Rows are points. To make a cloud, some directions were put in groups of two or more. Within a group, all points are equally far from the middle, so they leave a hole (a ring in 2 directions, a hollow ball in 3). The other directions are filled evenly. Then the cloud was stretched, turned, moved and blurred a little. How many holes are there, and how many directions does each take, smallest first?
In the rows, zero is written as 128.

Cloud, 13 rows:
[[162 115]
 [154 101]
 [ 85  91]
 [166 123]
 [ 73 105]
 [133  87]
 [ 89 155]
 [ 86 153]
 [145  94]
 [ 84 151]
 [ 71 111]
 [ 73 104]
 [ 88  89]]
Holes: 1 (2)

Cloud (27 x 4):
[[ 65 136 127 168]
 [ 83 139 147 205]
 [ 83 163  75 166]
 [105 105 183 128]
 [122 153 108 175]
 [108  94 107 121]
 [135 205 140 177]
 [176 130 110 167]
 [108 122 137 131]
 [112 132  57 177]
 [126 164  86  99]
 [130 127  94  85]
 [115 144  71 148]
 [105 125 141 159]
 [151 192  98 131]
 [158 141 144 171]
 [103  88 139 125]
 [ 94 121  75 163]
 [ 80 107 167 137]
 [155 181  95 181]
 [126 166 157 207]
 [162 130 104 112]
 [126 165  70 181]
 [141 122  70 188]
 [134 125  94 163]
 [105 177 154 148]
 [113 148 154 206]]
Holes: 0

Cloud (54 x 6):
[[112 151 196 116 101 110]
 [141 107 172 192 123 115]
 [104 188 125 160  73 158]
 [192 128 123  88 120 136]
 [139  77 184 121 113 113]
 [134  83 170 193 117 141]
 [ 95 128  75 176 162 176]
 [126 138  79 174 126 198]
 [136 182 166 129  72 136]
 [158 116 114 156  94 204]
 [141 193 140 127  88 159]
 [ 71 174 129 167  81 126]
 [148 140  80 143  80 117]
 [ 66 120 132 187  86 162]
 [ 76 153 115  79  81 133]
 [172 102 154 141  64 164]
 [179 115 117 164  88 186]
 [192 132 145 125 155 136]
 [149 150  81  95 151 104]
 [130 117  58 169 126 181]
 [138 153  77 122 161 100]
 [170 128 131 174  64 149]
 [110 140  66 166  96 190]
 [115  71 181 151 115 163]
 [123 121 103 130 168  84]
 [106  82 125 202 136 141]
 [ 99 194  80 140  91 139]
 [131 138 200 135 122 102]
 [ 74 149  96 174 168 152]
 [131 118 146  90  79  94]
 [176 121 128  84  85 130]
 [149 150  76 102 104 108]
 [148  68 143 120 164 156]
 [132 164 155 111 173 138]
 [169 111  92  85 106 130]
 [129  63 181 128  99 141]
 [110 158 112  92  79  95]
 [ 46  99 121 115 143 134]
 [ 93  72  99 114 169 150]
 [192 136 130  92 107 136]
 [ 79  81  99 144  77 142]
 [113  88  83 106  76 159]
 [148 132  98  94 167  99]
 [100  56 127 125 140 120]
 [111 186  81 159 117 175]
 [150 109 116  98 171 101]
 [ 95  90 173 139 142 170]
 [188 114 116 163 122 181]
 [182 109 115  87 101 143]
 [127  90  98  88  83 175]
 [130  93  57 140 152 152]
 [ 78 130  65 148 168 160]
 [101  78 117 144  92 105]
 [154 116  59 150 110 146]]
Holes: 3 (2, 2, 2)

Cloud:
[[161 197 120 135 132  82 160 146]
 [160 104 179 118 146  95 100 180]
 [171 117  97 149 101 152 199 180]
 [158 109 179  96 157  68  99 133]
 [102 119 122 212 155 116 146 158]
 [177  81  78 117 105 119  89 147]
 [131  84 188 149 100 126 126 163]
 [144 121  90 126  78 113  89 195]
 [144 178 182 157 112 147 148  96]
 [ 77 146 166 134 157 105 104 113]
 [113 125 163 155 107 142 220 172]
 [149 136 170 153 197  99 136  91]
 [102 178 146 115 106 135 121 101]
 [127 101 205 153 190 123 131 131]
 [136 154 162 150  81 179 145 149]
 [115 137 148 212 132 162 174 158]
 [126 140 183 146 169 173 102 122]
 [ 87 143 111 154 169 107 194 119]
 [125 100  98 172 102  78 179 151]
 [189 107  73 119  85 124 155 133]
 [169 108 117 121 116  81 205 147]
 [177 147  79 187 118 146 171 169]
 [148 152  85 141  96 156 120 208]
 [172 118 184 172 174  94 120 159]
 [172 139 113  80 130 116 184 161]
 [142 123  99 125  71  71 142 155]
 [191 122  97 147 118 138 152 202]
 [176 136 113 182 156 169 127 125]
 [196 136  97 110 102 155  59 148]
 [199 148 145 186 119 125 157 136]
 [167 176 175 107 147 102  71 109]
 [ 94 103 165 117 178 144 167 112]
 [145 101 204 193 139 123 125 133]
 [134 101 188 156 101 146 111  82]
 [125 156 133 177 201 123 177 143]
 [186 165 139 136 135 148 102 187]
 [149 157 166 108  78  84  99 115]
 [131 107 140  68  89 124 126 105]
 [185 118 177 126 103 114 182 152]
 [148 145 116 161  97 166  65 105]
 [136 156 139 208 118 116  93 131]
 [143 113  45 167 107 154 148 135]
 [100 112 176 176  98 141 106 112]
 [144 149 137 194  96  89 107 119]
 [115 154 207 150 186 139 160 145]
 [133 167 190 193 126 122 191 133]
 [141 163 176 150  87  76 114 118]
 [142 165 129 175 150 111 212 114]
 [149 159 143 114 137  69  62 152]
 [139 159 159 176 119 113 221 172]
 [165  96  83 109 133  93 103 178]
 [112 157 222 161 130  89 156 109]
 [150 113 206 143 118  81 184 143]
 [130 158  64 116 129 106 102 187]
 [126 122 130 122 165  63 188 174]
 [146 145  62 171 133 135 154 207]
 [145 129 104 213 152 133 148 134]
 [148 112 128 159 110 150 216 177]
 [171 108 146  93 143 170  84 133]
 [143  95 144 173 107  75 141 176]
 [107 181 167 128 109 153 156 123]
 [157 196 141 113  95 124 123 119]
 [162  88 102 148 109 137 186 187]
 [116 145 145  72 114 118 146 169]
 [147 146 150  91  73  85 107 128]
 [156 165  73 128 157  80 122 149]
 [124 184  97 160 162 142 140 176]
 [153 155 141  73 136 152 131 161]
 [197 140 148 137  97  82 129 109]
 [129 104 189 124 177  71 151 157]
 [109 109 138 113 164 106 112  81]
 [172 175  98 107 146 107  84 115]
 [148 182 131  98 119  76 115 165]]
Holes: 2 (2, 6)
